Each row is a point. Each copy is the shape, with its points in the same order, turned, moved and blurred by noise. Some copies are also mirrored. Which?

Shape:
[[ 16  58]
 [ 22 -68]
 [ 22   3]
 [-11 -74]
 [-21 -20]
 [ -5 -68]
 [ 21  69]
 [-39  25]]
Copy 1:
[[ -1  50]
 [ 54 -67]
 [ 30  12]
 [ 16 -93]
 [ -5 -41]
 [ 21 -74]
 [ -1  60]
 [-40   5]]
Copy 1 is: only turned
Copy 2 (8 x 2):
[[ 54   3]
 [-67  28]
 [ -8   8]
 [-68  65]
 [-13  60]
 [-65  56]
 [ 71   4]
 [ 34  67]]
Copy 2 is: only turned
Copy 3 (8 x 2):
[[  3 -57]
 [-42  50]
 [-19 -12]
 [-15  75]
 [ 14  28]
 [ -9  69]
 [ 15 -80]
 [ 37 -19]]
Copy 3 is: only turned
Copy 4 (8 x 2):
[[-54 -44]
 [ 60   9]
 [ -1 -23]
 [ 47  33]
 [ -3  23]
 [ 45  25]
 [-66 -63]
 [-47  15]]
Copy 4 is: mirrored

Shape, 8 rows:
[[ 45   1 -87 -13]
 [ 11  51 -35 -33]
 [-53 -43  42  59]
 [ 45  68   3 -13]
 [ 53  31   2 -30]
 [ 68  68 -17  12]
 [-27 -10  43   0]
 [-24 -58  65   5]]
Copy 1:
[[ 86  46  -9  43]
 [ 68  35 -18 -33]
 [-61 -51  13  16]
 [ 74  15  30 -48]
 [ 59  40  44 -27]
 [105  -9  40 -18]
 [-40  -5  17 -23]
 [-78  -2  38   2]]
Copy 1 is: mirrored
Copy 2, 8 rows:
[[-83  36  20  58]
 [-50 -25  48  11]
 [ 96  -1 -25  23]
 [-54 -65  -9   7]
 [-58 -33 -16 -19]
 [-76 -67 -21  33]
 [ 46 -11  -7 -22]
 [ 70  15 -37 -35]]
Copy 2 is: mirrored
Copy 3, 8 rows:
[[-75  31 -33 -57]
 [-27 -32 -17 -70]
 [ 54  41  72  23]
 [-35 -68 -17 -23]
 [-21 -39 -44 -17]
 [-70 -59 -11 -12]
 [ 52  -1  16  -3]
 [ 75  31   8  32]]
Copy 3 is: mirrored
Copy 4:
[[-26  70 -31  16]
 [-27   5  14 -13]
 [ 84 -54 -20  90]
 [-19   9  66 -18]
 [  5  31  42 -24]
 [-32  40  64  17]
 [ 57 -52   3  33]
 [109 -48  -6  38]]
Copy 4 is: only turned

Shape (12 x 6):
[[-50 -91   3  49   6 -75]
 [-70  23 -19 -54 -35  27]
 [ 55  -3  44  10 -10  37]
 [ -8 -14 -49  -6 -40 -12]
 [ 78 -81 -48  37  14 -37]
 [ 78 -62  76  44  20 -10]
 [ 75 -12  27 -65  66 -64]
 [ 12  23  15  65  28 -34]
 [ 23  41  24  51  -7 -14]
 [-15  21  22  -5  16 -55]
 [ 16  -7 -12  -1  -8  47]
 [ 25 -19 -15  21 -50  -8]]
Copy 1 (12 x 6):
[[-67  61  23   7  15 -77]
 [  8 -84  -2  24 -44  -6]
 [ 37  41  51 -24 -13  62]
 [ -3 -40  30  -8  38 -18]
 [-22  66  14 -66  95  -3]
 [ -3 117  55 -17  10  49]
 [ 16  80 -60  36  59  58]
 [ 59  68  24   6  -1 -41]
 [ 62  44  52  20   7 -14]
 [ 22  33 -10  58   1 -12]
 [ 26  -5  15 -39 -12  27]
 [ 11  -8  64  -9  38   5]]
Copy 1 is: mirrored
Copy 2, 12 rows:
[[ -29   49  -46  -29  121    9]
 [   8  -15   64  -58  -11   30]
 [  24  -67  -33   40    9  -18]
 [  -4    6  -11  -53   -1  -24]
 [ -54   18  -94   13   34  -77]
 [  -3  -62  -77   71   82  -35]
 [ -42  -25   39   67   60 -107]
 [  55   31  -26   44   45  -25]
 [  72   -3  -21   26   29  -28]
 [  29   13   34   11   58  -35]
 [   1  -30  -19    9  -23    4]
 [  16  -19  -48  -33   15  -31]]
Copy 2 is: mirrored
Copy 3, 12 rows:
[[-46 -15   4  53 -63  83]
 [-67 -56 -12   6 -12 -92]
 [ 39   6  62  -9  -4 -31]
 [-28   3 -28 -10 -47 -26]
 [ 51  37 -25 -28 -59  67]
 [ 63  14  87  -2 -12  58]
 [ 23 -28   3 -61  74  58]
 [ 10  44  11  54  24  15]
 [ -6  51  31  34  26 -15]
 [-42  -4   5  21  42  12]
 [ 26 -15   4  -3 -24 -57]
 [ -9  34  10 -12 -44 -18]]
Copy 3 is: mirrored

Shape (12 x 9):
[[-25  24  -3  -9 -21 -66  55  35 -13]
 [ 40 -21  11  14  -4 -47 -37 -80 -26]
 [ 92  -7 -50  15 -83  86  45  -4  33]
 [-37  15  19  58  34   8 -23 102  30]
 [-21  69  55  53 -72   9  -9 -31  31]
 [ 58 -16   8   1 -61 -85  38  26  10]
 [  0  -5 -44  36 -16 -33 -33 -48  47]
 [ 52 -16 -28  61   9  30  80  31  11]
 [ 41  41 -31  38  -5  11 -46 -10  -8]
 [ -1  61  32 -32 -16 -53  26 -43  84]
 [-48 -25 -39 -26  -8  53 -87  60   9]
 [-15 -34  -7 -11 -32  46   7 103 -24]]
Copy 1:
[[-18  59 -77 -23 -57 -21  22   5  -1]
 [-50 -49 -17 -41  30  20 -31  29 -27]
 [ 61  97  81 -39  27  13 -44  17 -61]
 [ -3  34  -5  84 -49  33 106 -11 -14]
 [-24  26  21 -78  34  12  94  -4   9]
 [ 16  30 -45 -44 -21 -18   6  81 -42]
 [  9  -8 -43 -21  47  28  17 -35 -44]
 [ 17  68  18 -11 -70  60 -21  11 -71]
 [-25  32  18  11  54  60  11  16 -15]
 [ 38  -5 -50 -88  -1  12  36 -10  67]
 [ 10  24  12 108  43 -43  15 -42   0]
 [  6  88  29  76 -34 -54  20  12 -40]]
Copy 1 is: only turned
Copy 2, 12 rows:
[[ -38  -72    5    7  -28  -39   29   19  -18]
 [  -8   80  -31   10  -11  -78   53   -7  -33]
 [ -82   34   47  117   21   27   22  -84   23]
 [  34  -60  -60  -12  -44   67  -13  -37   18]
 [ -51  -10  -76   14   76   19   22  -37  -73]
 [ -85  -29  -20   50  -62  -75   15  -27  -25]
 [ -17   46   -4  -28  -17  -10   45  -59  -45]
 [   6  -33   28  103  -38   18   37  -58   -3]
 [ -30   50  -37   20  -17   32   62  -20   -4]
 [ -59    0    6   -6    7   -6  -25    5 -115]
 [  -5   22  -25  -50    5   42  -31  -22   96]
 [ -20  -56  -17   36   -8   10  -28  -23   93]]
Copy 2 is: mirrored
Copy 3 (12 x 9):
[[  51  -14   10    0    1   27   31  -46   44]
 [ -58  -37  -66   30   13  -61   16   40   29]
 [-102   93  -20  -45    6   88   53   10   21]
 [  57   52   80   14   55  -12  -22    2  -31]
 [ -11   23   -7    3   -9  -16   99   23  -74]
 [   2  -25   20   29    1   53   77   20   84]
 [ -59    1   25  -35  -37  -60   22   41   14]
 [ -26   94    5   48   -9   62   -4   10   43]
 [ -61   50   -9   -8   30  -48   27    7   18]
 [ -48  -50   62    8  -47  -13   78  -32   -9]
 [  -8    7   15  -97   84    2  -52    5  -24]
 [  29   36   -7  -29   75   91  -22   -6    4]]
Copy 3 is: mirrored
Copy 4 (12 x 9):
[[   7   17   15   49   67  -14    7  -40   52]
 [ -42   22  -89  -44    9    1  -29  -24    3]
 [ -10 -111  -25  -15  -36   23  116  -32   11]
 [   0    3   74   60  -71   -8  -47  -64   50]
 [ -23   58   35  -44  -23   51   47  -19   64]
 [  14  -27  -58   28   38  -12   14   -8   97]
 [ -97   -5  -36    3   -1   35   -8  -46   33]
 [  -3 -105   36  -11   -1  -33   12  -41   26]
 [ -57   11  -23   -5  -52  -30   28  -50   10]
 [ -58   35   12   29   38   41   24   64   38]
 [  -8   13  -12   93  -79   54   -2 -106  -28]
 [  69  -33   14   74  -38   14   16  -95   11]]
Copy 4 is: mirrored

Shape:
[[ 42  -6  26  16  16 -72  23  46  21 -36 -44 -40]
 [ -4 -45  18 -28  22 -12 -20  60 -18  22   4  34]
 [ 55 -53   9  28  48 -44  47  34  24  48 -45 -17]
 [ 47 -48 -54  32 -38 -99  30  16   8 -41 -49 -18]
 [-19  39 -19 -23 -26 -32 -34 -22  16  31  38   6]
 [-34   8 -18 -47 -26   5  18 -49  46 -10 -10  55]
 [ 41  -6  67   5  23 -13  49  69 -37  37  12  45]
 [ -9  33 -50 -30 -22   9 -28  11  32  36  -2  60]
 [-65  56   6  29 -36 -10 -21  20 -32  59 -13  49]
 [-47  56 -39  -7  -4  31 -10  29  33  11  29  53]
 [ 50  -6  -4 -31  57 -62  68  52 -35  16 -17   9]
 [-59  35 -44   1   3 -15 -21 -47  -9  -3  24  32]
 [  0  34   6  -8 -40  27   1  23 -38  49  22   9]
 [ -5 -57 -44  30 -23 -37  48  39  18 -16 -35 -66]
 [ 45   5  10  33  26   4   1  16 -32   5   7  33]
 [ 51  -6  21  -9  37 -17  15  47 -51  10 -66 -18]]
Copy 1, 16 rows:
[[-59 -31  64  52  31  38  10 -31   6  12  57 -43]
 [  6  54   5 -22  22  35  11  24  54  16  25 -46]
 [-81  -1  -5  31  34  69 -10 -17  56   2  96  -6]
 [-39 -39  53  15  39  27  21 -28 -25  87 121  -1]
 [ 29 -22  -4  25  32 -27  10  15  21  24 -24  57]
 [ 28  25 -48  33   5 -33 -37 -26 -28  52   6  30]
 [ 16  20 -25   4  -4  64  55 -30  47 -46  58 -53]
 [ 19  24 -46   6  66  22   3  -4  -4  44 -22  46]
 [ -2  48 -14 -12  20 -20  92   4 -17 -10 -13  45]
 [ 11  28 -35 -22  39   6  18 -36 -15  20 -72  30]
 [-36 -12 -17  38 -14  88  45 -12  52  34  56 -37]
 [ -7  -8 -34  -5   7 -63  39 -11  -4  52 -27  39]
 [ 25 -12 -29 -14  29  16  36  26  -7 -36  -1  23]
 [-81 -37  44 -21   8  39 -32   1 -19  37  71   7]
 [-10 -13 -52  -5  39  -1  56 -24  22 -11  33 -47]
 [-54   3  -7  39  24  49  39  31  22  -3  56 -66]]
Copy 1 is: only turned
Copy 2 (16 x 12):
[[  -8   51   68  -61  -10    9   45    2   -3  -79   40  -10]
 [ -22    3   10  -18  -37  -19   64  -37   11   33   13  -28]
 [   9   -4   87   -5   27  -14   98   -7    9  -43   24  -23]
 [ -49    4   54  -76   -4   -2   65   55   12 -108  -32  -21]
 [  17   -4  -29  -33  -19  -21  -25   58   39   15   26  -13]
 [  24  -81  -39  -24  -47   34    4   25   23  -12   13   14]
 [  41    6   48  -70   17  -20   53  -75  -13   31    4  -15]
 [  -8  -49  -60  -20   -2   -7   19   43  -13   25   29   -6]
 [  33  -42  -21  -43  -28  -59  -31   17  -53   32   22  -70]
 [  33  -20  -48  -13  -30    6    2   51  -52   42   20   10]
 [  29   33   32  -65   29   34   92  -26   20  -16    4  -47]
 [  18  -36  -12  -20  -49   26  -28   74    9   23   -7  -40]
 [  31    0  -30  -16   13  -45  -21  -19  -12   19  -12  -24]
 [   6   26   43   -4  -36  -22   65   32  -15 -103  -34  -18]
 [ -10    1   51  -30   27   14   11  -15  -16   29  -12  -16]
 [ -16   27   36  -24   27   18   40  -65   -6  -41   20  -57]]
Copy 2 is: only turned
